Each row is a point. The last column is the point's height on a tilted bowl or saddle (a function of degree 2), plus a little noise. Along how many of its main directions does it bend up, bend down or stay straight?
In the rows, zero is written as 128.

Points, 10 rows:
[[88, 131, 107],
[117, 131, 96],
[105, 102, 85],
[189, 138, 119],
[196, 37, 162],
[191, 194, 35],
[159, 83, 110],
[128, 113, 95],
[169, 165, 78],
[163, 140, 100]]
Directions: 1 up, 1 down, 0 straight

Points, 17 rows:
[[89, 135, 231, 202],
[69, 112, 143, 151],
[93, 74, 192, 179],
[85, 113, 139, 145],
[157, 116, 139, 140],
[81, 142, 139, 147],
[151, 166, 221, 186],
[116, 181, 223, 202],
[114, 168, 144, 151],
[132, 116, 115, 140],
[119, 122, 134, 138],
[154, 135, 113, 144],
[68, 63, 76, 178],
[152, 109, 147, 141],
[86, 212, 58, 212],
[163, 110, 143, 143],
[47, 111, 115, 157]]
Directions: 3 up, 0 down, 0 straight

Points:
[[129, 109, 162, 147],
[157, 128, 142, 145],
[169, 110, 110, 149],
[103, 138, 62, 159],
[82, 153, 82, 158],
[123, 111, 101, 142],
[197, 91, 197, 188],
[79, 168, 165, 163],
[133, 153, 135, 144],
[102, 217, 7, 234],
[165, 200, 158, 174],
[137, 131, 100, 143],
[206, 199, 181, 201],
[129, 119, 123, 140],
[160, 185, 128, 159],
[108, 170, 157, 154],
[108, 125, 195, 164]]
Directions: 3 up, 0 down, 0 straight

Points (26 x 5):
[[130, 156, 137, 116, 113],
[162, 152, 68, 122, 126],
[114, 152, 75, 186, 71],
[206, 90, 133, 134, 166],
[165, 81, 151, 91, 109],
[101, 162, 16, 185, 51],
[167, 97, 122, 125, 129],
[94, 129, 112, 132, 124],
[109, 27, 109, 156, 48],
[151, 163, 96, 72, 84],
[110, 139, 157, 175, 96],
[116, 234, 128, 174, 31],
[183, 101, 114, 153, 145],
[93, 117, 116, 100, 131],
[163, 121, 169, 126, 135],
[45, 177, 146, 195, 57],
[164, 106, 150, 90, 112],
[168, 65, 194, 125, 135],
[95, 186, 54, 85, 106],
[186, 119, 178, 64, 80],
[132, 164, 219, 155, 95],
[92, 72, 137, 162, 100],
[155, 173, 73, 110, 114],
[97, 180, 107, 154, 94],
[166, 35, 87, 117, 62],
[72, 117, 102, 147, 123]]
Directions: 1 up, 2 down, 1 straight

Points (26 x 5):
[[128, 138, 167, 44, 176],
[95, 38, 173, 138, 213],
[118, 93, 144, 83, 146],
[132, 94, 158, 103, 132],
[129, 121, 198, 132, 139],
[132, 146, 114, 147, 115],
[78, 103, 92, 121, 151],
[103, 61, 151, 90, 179],
[160, 116, 144, 156, 123],
[126, 76, 7, 113, 235],
[171, 155, 94, 162, 138],
[112, 94, 98, 181, 165],
[171, 93, 222, 127, 164],
[168, 176, 97, 156, 140],
[86, 42, 76, 95, 235],
[50, 191, 93, 149, 120],
[112, 132, 107, 98, 126],
[169, 114, 200, 56, 173],
[128, 156, 78, 154, 133],
[141, 134, 113, 120, 112],
[204, 139, 129, 144, 125],
[126, 86, 38, 129, 185],
[173, 141, 96, 121, 119],
[175, 171, 177, 103, 141],
[124, 164, 126, 107, 115],
[125, 82, 175, 161, 158]]
Directions: 3 up, 0 down, 1 straight

Points:
[[101, 156, 136, 125, 144],
[176, 54, 141, 195, 152],
[146, 200, 124, 118, 143],
[115, 153, 147, 71, 160],
[168, 169, 186, 22, 237],
[170, 86, 136, 135, 152],
[121, 68, 164, 72, 162],
[132, 203, 190, 178, 148],
[181, 155, 154, 127, 152],
[115, 41, 126, 85, 145],
[87, 142, 128, 138, 144],
[127, 154, 78, 66, 151],
[224, 91, 120, 133, 203],
[116, 81, 112, 178, 141],
[117, 73, 9, 140, 228],
[118, 118, 74, 190, 171],
[136, 103, 124, 167, 136],
[158, 170, 151, 155, 136],
[100, 102, 88, 155, 151],
[127, 195, 129, 123, 143],
[150, 148, 166, 157, 136],
[208, 71, 134, 95, 205],
[156, 174, 148, 127, 143],
[99, 38, 113, 166, 140]]
Directions: 2 up, 0 down, 2 straight

Points:
[[104, 146, 71, 140, 119, 170, 110],
[190, 128, 124, 127, 151, 63, 159],
[159, 100, 130, 78, 141, 76, 172],
[168, 174, 143, 164, 95, 129, 173],
[150, 201, 129, 86, 249, 125, 80],
[81, 161, 170, 109, 106, 185, 152],
[117, 102, 106, 75, 74, 124, 126],
[70, 119, 107, 136, 157, 137, 127],
[143, 168, 177, 91, 114, 103, 95],
[198, 107, 161, 150, 95, 53, 201],
[80, 111, 109, 164, 163, 109, 127],
[194, 104, 144, 111, 122, 96, 166],
[86, 167, 90, 92, 109, 125, 135],
[119, 141, 152, 205, 167, 109, 164],
[119, 129, 167, 130, 182, 102, 111],
[109, 130, 142, 99, 111, 167, 138],
[105, 109, 117, 192, 192, 223, 104],
[133, 63, 151, 161, 99, 116, 191],
[89, 131, 132, 99, 109, 133, 132],
[96, 84, 157, 146, 104, 193, 172],
[147, 137, 97, 148, 132, 124, 145],
[138, 116, 217, 74, 97, 148, 109],
[135, 133, 92, 53, 151, 83, 196],
[173, 174, 166, 103, 115, 135, 115],
[97, 156, 114, 118, 216, 168, 116],
[63, 107, 127, 137, 107, 87, 166],
[74, 74, 116, 119, 148, 111, 153],
[126, 50, 142, 89, 124, 137, 198],
[154, 78, 159, 192, 199, 138, 92],
[119, 175, 116, 168, 124, 117, 169],
[121, 155, 134, 203, 121, 148, 192],
[124, 201, 68, 119, 80, 133, 137],
[147, 159, 108, 112, 118, 100, 150],
[116, 138, 114, 134, 113, 95, 148],
[127, 138, 99, 109, 145, 209, 160],
[165, 168, 127, 162, 149, 143, 158],
[96, 121, 96, 74, 60, 153, 77],
[156, 176, 147, 96, 136, 155, 138],
[198, 214, 64, 105, 156, 82, 232],
[98, 93, 132, 146, 108, 132, 146],
[66, 48, 151, 126, 65, 84, 195],
[125, 189, 79, 176, 166, 156, 154],
[72, 125, 160, 190, 180, 142, 156],
[182, 232, 83, 158, 125, 129, 237]]
Directions: 4 up, 2 down, 0 straight

Points (46 x 7):
[[131, 100, 74, 169, 67, 119, 123],
[188, 78, 126, 180, 130, 104, 158],
[142, 74, 147, 140, 74, 91, 120],
[144, 108, 132, 147, 86, 73, 126],
[100, 142, 154, 83, 174, 128, 144],
[153, 42, 153, 202, 128, 139, 141],
[96, 147, 111, 129, 164, 127, 144],
[155, 142, 158, 143, 88, 126, 165],
[159, 107, 105, 127, 152, 51, 124],
[79, 95, 98, 108, 132, 173, 160],
[196, 166, 190, 116, 111, 225, 249],
[116, 137, 115, 182, 69, 95, 110],
[136, 167, 128, 219, 113, 116, 140],
[152, 178, 88, 29, 105, 147, 165],
[89, 154, 118, 107, 164, 104, 149],
[101, 208, 95, 220, 123, 155, 152],
[128, 120, 190, 133, 163, 78, 125],
[182, 202, 150, 147, 142, 165, 155],
[142, 113, 37, 114, 157, 212, 211],
[100, 152, 124, 162, 165, 161, 141],
[46, 106, 155, 176, 46, 145, 74],
[50, 109, 166, 140, 187, 114, 163],
[57, 176, 198, 204, 95, 54, 174],
[149, 174, 147, 135, 123, 74, 139],
[154, 178, 153, 72, 86, 163, 200],
[75, 225, 80, 102, 65, 182, 158],
[77, 195, 137, 79, 93, 106, 194],
[198, 75, 100, 91, 133, 74, 147],
[214, 130, 112, 150, 95, 108, 188],
[150, 195, 37, 151, 49, 150, 158],
[60, 126, 159, 172, 128, 94, 151],
[109, 161, 160, 123, 116, 60, 154],
[153, 65, 212, 120, 73, 112, 190],
[116, 133, 133, 187, 155, 101, 126],
[74, 130, 138, 175, 132, 226, 155],
[97, 71, 166, 89, 127, 95, 153],
[76, 171, 137, 129, 191, 141, 141],
[144, 168, 125, 171, 106, 139, 150],
[77, 112, 180, 137, 73, 171, 159],
[65, 163, 88, 64, 193, 93, 182],
[181, 127, 106, 138, 148, 109, 141],
[81, 36, 187, 147, 66, 161, 109],
[71, 134, 67, 117, 143, 88, 186],
[132, 123, 198, 168, 156, 160, 151],
[148, 137, 159, 157, 129, 183, 162],
[113, 152, 141, 123, 162, 37, 119]]
Directions: 2 up, 1 down, 3 straight

Points:
[[104, 158, 143, 100, 169, 138, 141, 122, 137],
[169, 129, 186, 128, 99, 144, 98, 28, 139],
[73, 185, 127, 123, 162, 145, 209, 128, 169],
[86, 135, 129, 169, 171, 164, 161, 112, 137],
[101, 150, 99, 133, 170, 146, 149, 151, 128],
[76, 126, 99, 145, 143, 104, 125, 90, 98],
[155, 124, 114, 185, 152, 197, 47, 123, 146],
[153, 87, 126, 79, 174, 170, 164, 123, 122],
[208, 118, 134, 132, 170, 193, 165, 109, 132],
[96, 126, 96, 111, 133, 175, 99, 167, 94],
[162, 62, 129, 85, 173, 169, 78, 87, 131],
[121, 120, 98, 138, 143, 126, 89, 159, 120],
[78, 149, 201, 175, 122, 203, 89, 135, 172],
[152, 151, 103, 171, 141, 78, 84, 88, 126],
[112, 93, 152, 138, 105, 64, 190, 133, 110],
[236, 81, 118, 176, 135, 178, 97, 179, 87],
[92, 148, 142, 125, 168, 125, 245, 172, 198],
[46, 101, 156, 165, 143, 69, 127, 137, 129],
[123, 77, 177, 170, 152, 234, 87, 107, 133],
[138, 177, 122, 100, 114, 167, 107, 60, 150],
[66, 187, 109, 198, 137, 183, 113, 106, 106],
[94, 182, 104, 75, 158, 205, 150, 84, 127],
[187, 101, 132, 112, 89, 77, 97, 161, 107],
[101, 113, 95, 100, 116, 69, 149, 103, 122],
[149, 155, 157, 137, 166, 116, 105, 91, 131],
[207, 137, 133, 156, 155, 111, 98, 160, 102],
[185, 109, 128, 184, 119, 170, 159, 170, 123],
[173, 133, 193, 100, 46, 86, 139, 53, 129],
[239, 72, 144, 114, 72, 122, 153, 151, 64],
[137, 155, 149, 140, 157, 131, 97, 153, 140],
[144, 103, 127, 175, 163, 173, 116, 120, 148],
[63, 62, 94, 106, 147, 108, 101, 116, 150],
[174, 188, 149, 119, 166, 75, 172, 182, 109],
[96, 28, 124, 99, 144, 177, 104, 136, 139],
[118, 58, 113, 37, 82, 145, 145, 174, 118],
[138, 120, 116, 141, 192, 167, 154, 136, 143],
[133, 135, 94, 170, 73, 95, 116, 151, 98],
[86, 149, 88, 200, 129, 175, 180, 150, 109],
[101, 112, 93, 128, 129, 98, 121, 111, 117],
[214, 137, 124, 146, 140, 79, 147, 99, 108],
[111, 62, 96, 72, 98, 140, 177, 101, 134],
[123, 169, 90, 146, 89, 126, 104, 149, 101],
[110, 179, 171, 149, 12, 175, 144, 185, 160],
[94, 117, 138, 84, 186, 155, 127, 78, 114],
[7, 88, 112, 155, 112, 190, 146, 64, 7],
[166, 145, 129, 114, 143, 172, 61, 74, 142],
[182, 121, 93, 120, 143, 106, 80, 193, 81],
[125, 109, 96, 124, 168, 100, 162, 139, 130],
[82, 111, 118, 63, 147, 155, 134, 145, 131],
[102, 159, 100, 222, 94, 129, 135, 186, 104],
[127, 209, 121, 151, 165, 90, 125, 73, 129],
[144, 62, 103, 145, 124, 68, 103, 101, 147],
[121, 96, 72, 98, 89, 143, 83, 109, 120],
[92, 137, 101, 147, 141, 138, 169, 80, 111],
[120, 179, 98, 117, 153, 130, 176, 85, 145],
[159, 73, 140, 135, 140, 115, 143, 88, 128],
[185, 173, 163, 203, 122, 117, 163, 128, 166],
[112, 110, 121, 161, 172, 149, 90, 130, 143],
[122, 110, 68, 131, 100, 162, 131, 110, 96],
[136, 106, 106, 125, 134, 173, 159, 79, 128],
[103, 142, 71, 113, 132, 139, 208, 142, 128],
[67, 206, 123, 180, 121, 144, 95, 156, 139],
[139, 132, 131, 123, 91, 154, 67, 189, 109],
[138, 111, 118, 156, 104, 102, 123, 199, 113],
[110, 98, 179, 150, 110, 156, 139, 139, 137],
[82, 82, 113, 108, 129, 186, 102, 180, 108],
[132, 161, 135, 62, 144, 71, 149, 106, 135],
[92, 103, 112, 124, 193, 124, 146, 92, 129],
[148, 97, 125, 58, 108, 96, 181, 113, 132],
[96, 103, 106, 92, 153, 101, 104, 107, 137],
[101, 135, 82, 176, 157, 159, 94, 125, 107]]
Directions: 4 up, 3 down, 1 straight

Points (68 x 9):
[[144, 82, 180, 98, 105, 97, 130, 133, 186],
[153, 137, 114, 142, 151, 85, 96, 104, 154],
[137, 112, 132, 152, 136, 98, 105, 111, 143],
[110, 111, 104, 92, 122, 108, 140, 102, 160],
[142, 90, 71, 111, 129, 83, 184, 104, 169],
[138, 149, 140, 121, 135, 114, 136, 84, 150],
[88, 136, 124, 190, 145, 191, 166, 137, 169],
[164, 152, 107, 113, 168, 123, 132, 134, 162],
[131, 133, 145, 143, 116, 109, 174, 102, 150],
[134, 193, 155, 98, 149, 80, 116, 156, 171],
[75, 118, 95, 133, 130, 133, 114, 110, 152],
[124, 135, 99, 126, 109, 116, 119, 116, 142],
[155, 95, 119, 115, 130, 171, 137, 202, 185],
[161, 101, 100, 107, 118, 135, 143, 164, 161],
[180, 142, 92, 129, 89, 144, 167, 103, 171],
[126, 86, 83, 157, 160, 133, 58, 113, 176],
[151, 134, 173, 141, 137, 116, 136, 173, 162],
[156, 149, 147, 141, 69, 76, 138, 64, 193],
[164, 89, 97, 152, 122, 94, 162, 160, 146],
[114, 119, 157, 156, 170, 137, 184, 146, 165],
[116, 103, 134, 86, 125, 126, 249, 93, 225],
[128, 124, 90, 124, 149, 103, 95, 83, 158],
[124, 138, 130, 171, 117, 70, 106, 134, 152],
[101, 113, 138, 124, 127, 170, 151, 107, 161],
[86, 151, 132, 139, 166, 149, 187, 118, 169],
[139, 99, 182, 148, 113, 113, 106, 94, 166],
[119, 121, 74, 145, 128, 102, 164, 152, 140],
[129, 147, 188, 112, 124, 174, 93, 156, 168],
[175, 139, 164, 146, 140, 143, 98, 131, 161],
[186, 97, 117, 94, 110, 176, 126, 138, 193],
[147, 116, 117, 92, 154, 120, 122, 116, 160],
[164, 124, 110, 108, 158, 96, 120, 156, 166],
[182, 167, 129, 95, 139, 181, 147, 122, 192],
[114, 147, 134, 177, 144, 73, 95, 133, 152],
[175, 119, 179, 156, 150, 114, 140, 162, 172],
[125, 123, 191, 150, 118, 107, 124, 61, 175],
[130, 84, 74, 118, 127, 134, 146, 140, 152],
[111, 118, 146, 106, 128, 118, 115, 100, 151],
[44, 124, 145, 107, 135, 125, 151, 115, 183],
[98, 146, 147, 140, 118, 165, 144, 78, 161],
[179, 119, 168, 124, 91, 132, 142, 116, 174],
[150, 162, 113, 83, 112, 110, 172, 162, 181],
[81, 117, 145, 121, 77, 77, 127, 163, 186],
[150, 94, 162, 157, 107, 132, 95, 139, 160],
[96, 103, 151, 111, 161, 93, 137, 168, 171],
[186, 138, 143, 125, 153, 155, 125, 184, 185],
[128, 136, 125, 97, 159, 145, 138, 179, 165],
[130, 164, 181, 116, 181, 91, 110, 86, 159],
[144, 125, 108, 150, 158, 130, 115, 63, 162],
[133, 114, 131, 132, 132, 97, 183, 109, 153],
[143, 109, 120, 131, 117, 145, 101, 59, 169],
[158, 129, 140, 131, 154, 60, 99, 144, 170],
[127, 141, 100, 135, 151, 168, 142, 130, 150],
[120, 142, 120, 125, 154, 105, 90, 140, 144],
[133, 56, 116, 140, 106, 144, 75, 116, 177],
[96, 90, 158, 138, 123, 109, 118, 116, 158],
[136, 76, 128, 111, 121, 82, 149, 111, 166],
[116, 144, 140, 135, 102, 152, 84, 128, 148],
[171, 141, 70, 91, 106, 116, 123, 113, 181],
[80, 128, 148, 60, 117, 139, 129, 165, 188],
[142, 87, 160, 147, 90, 142, 157, 181, 167],
[115, 128, 125, 160, 112, 122, 160, 170, 140],
[83, 115, 88, 52, 174, 107, 130, 177, 208],
[185, 165, 135, 165, 138, 112, 142, 79, 174],
[126, 121, 176, 122, 150, 131, 120, 90, 156],
[81, 170, 124, 129, 51, 131, 130, 93, 185],
[58, 93, 145, 172, 134, 122, 163, 168, 173],
[92, 150, 122, 146, 155, 212, 117, 90, 181]]
Directions: 7 up, 0 down, 1 straight

Points:
[[166, 138, 145, 168, 149, 140, 178, 87, 147],
[167, 193, 139, 57, 110, 139, 189, 64, 166],
[116, 80, 194, 171, 185, 165, 136, 131, 170],
[117, 104, 147, 161, 126, 49, 125, 71, 160],
[124, 87, 99, 160, 141, 128, 193, 108, 147],
[97, 98, 54, 35, 210, 122, 128, 162, 98],
[125, 75, 88, 160, 88, 161, 110, 109, 155],
[123, 74, 80, 131, 106, 45, 154, 97, 146],
[105, 162, 136, 176, 78, 115, 153, 97, 194],
[163, 96, 96, 192, 79, 121, 124, 28, 230],
[214, 152, 42, 211, 163, 177, 181, 171, 210],
[182, 127, 118, 149, 136, 135, 163, 92, 124],
[101, 136, 123, 143, 155, 199, 96, 112, 158],
[123, 118, 123, 188, 145, 109, 136, 87, 151],
[100, 132, 97, 160, 92, 71, 83, 133, 163],
[139, 129, 172, 52, 191, 78, 110, 79, 117],
[138, 115, 126, 134, 124, 127, 170, 108, 124],
[137, 146, 176, 149, 107, 60, 143, 178, 155],
[74, 28, 163, 142, 128, 191, 172, 138, 199],
[25, 126, 49, 80, 26, 109, 116, 91, 232],
[151, 96, 129, 187, 99, 83, 65, 34, 204],
[191, 148, 165, 112, 109, 78, 189, 90, 135],
[129, 152, 73, 163, 146, 176, 131, 137, 143],
[157, 114, 135, 117, 168, 95, 121, 201, 107],
[114, 76, 159, 105, 153, 142, 64, 213, 158],
[126, 117, 117, 128, 143, 38, 142, 120, 117],
[122, 235, 97, 176, 162, 129, 152, 94, 182],
[180, 57, 133, 122, 163, 141, 179, 137, 109],
[99, 145, 132, 64, 107, 138, 95, 58, 165],
[153, 135, 114, 172, 176, 130, 150, 161, 124],
[147, 107, 182, 127, 126, 37, 102, 111, 132],
[137, 120, 120, 150, 154, 170, 129, 135, 123],
[85, 155, 133, 144, 52, 133, 165, 183, 200],
[148, 143, 62, 106, 152, 104, 110, 144, 92],
[152, 186, 108, 155, 148, 81, 158, 95, 130],
[143, 128, 95, 66, 172, 160, 186, 121, 106],
[88, 195, 178, 158, 159, 51, 115, 114, 165],
[87, 204, 163, 209, 199, 94, 184, 147, 210],
[62, 73, 127, 84, 123, 145, 182, 92, 166],
[121, 137, 207, 125, 190, 108, 153, 198, 163],
[116, 104, 187, 108, 94, 160, 142, 169, 163],
[108, 127, 152, 162, 136, 99, 91, 139, 139],
[202, 194, 55, 179, 143, 129, 102, 82, 166],
[213, 163, 199, 128, 163, 132, 54, 116, 123],
[108, 132, 124, 158, 78, 130, 156, 125, 165],
[186, 142, 104, 195, 136, 126, 196, 201, 166],
[118, 134, 89, 102, 93, 96, 52, 66, 165],
[174, 7, 188, 159, 97, 134, 142, 88, 200],
[12, 126, 158, 100, 124, 86, 91, 178, 218],
[178, 146, 130, 158, 114, 168, 84, 132, 136],
[158, 165, 172, 35, 212, 150, 100, 99, 138],
[133, 116, 138, 120, 171, 175, 159, 131, 125],
[112, 100, 130, 162, 163, 177, 64, 143, 154],
[124, 164, 184, 146, 171, 151, 164, 150, 152],
[162, 155, 154, 93, 183, 178, 143, 161, 127],
[110, 184, 182, 189, 126, 140, 131, 61, 202],
[170, 95, 202, 142, 158, 170, 220, 124, 183],
[96, 106, 105, 125, 121, 144, 115, 85, 141],
[114, 145, 73, 159, 125, 197, 90, 160, 157],
[101, 122, 110, 135, 70, 69, 86, 115, 172],
[152, 110, 116, 100, 101, 132, 127, 166, 100],
[93, 95, 93, 129, 209, 122, 159, 151, 126],
[114, 14, 95, 80, 124, 139, 120, 117, 117]]
Directions: 7 up, 0 down, 1 straight
